Each point is reached from the start by the listed moves, each made once or not at all, plus a little noise. Say if it took an odd or an even number of moves. Then give how often each move was made.
(in the rows, 128 means zero)

Moves:
(1): [ 74 101  97 187]
(2): [167  88  36 118]
Start: [109 153 106 121]
Points:
[110 153 107 120] -> even (0, 0)
[ 55 126  76 181] -> odd (1, 0)

Moves:
(1): [128 136 149 123 118  98 146 137 135 105 117 135]
(2): [122 159 128 118 197 105 147 107 141 132 127 101]
(3): [147 113 153 126 170 171 148 157 119 158 125 133]
(4): [133  90 166 123 167 140 100 134 123 106 139 136]
(5): [128 146 117 148 130  66  79 148  95 109  62 108]
(6): [159 111 136 145 146 162  97 138 109 177 103 176]
(7): [116  93 113 154 105 113 116 126 134 150 137 104]
(8): [136 136 129 161 146 198 129  41 160 128 154 144]
(9): [162 101 171 103 122 124 133 111  97 143 111 121]
Start: [177 148 131 126 121 118 118 125 116  88 125 105]
Points:
[187 137 159 175 180 139  41  63 110  48  95 108] -> odd (0, 0, 0, 1, 1, 0, 0, 1, 0)
[199  79 197 112 199  89 100  90 101 108 128  57] -> even (0, 1, 0, 1, 0, 0, 1, 0, 1)
[222  88 151 198 176 249  95  73 127 189 131 148] -> even (0, 0, 1, 0, 0, 1, 1, 1, 0)
[229  61 205 130 220 124  70 100  81 157 102 102] -> odd (0, 1, 0, 1, 0, 1, 1, 0, 1)
[217 109 222 108 145  33  64 144  53  39  44  94] -> even (1, 0, 0, 1, 1, 0, 0, 0, 1)
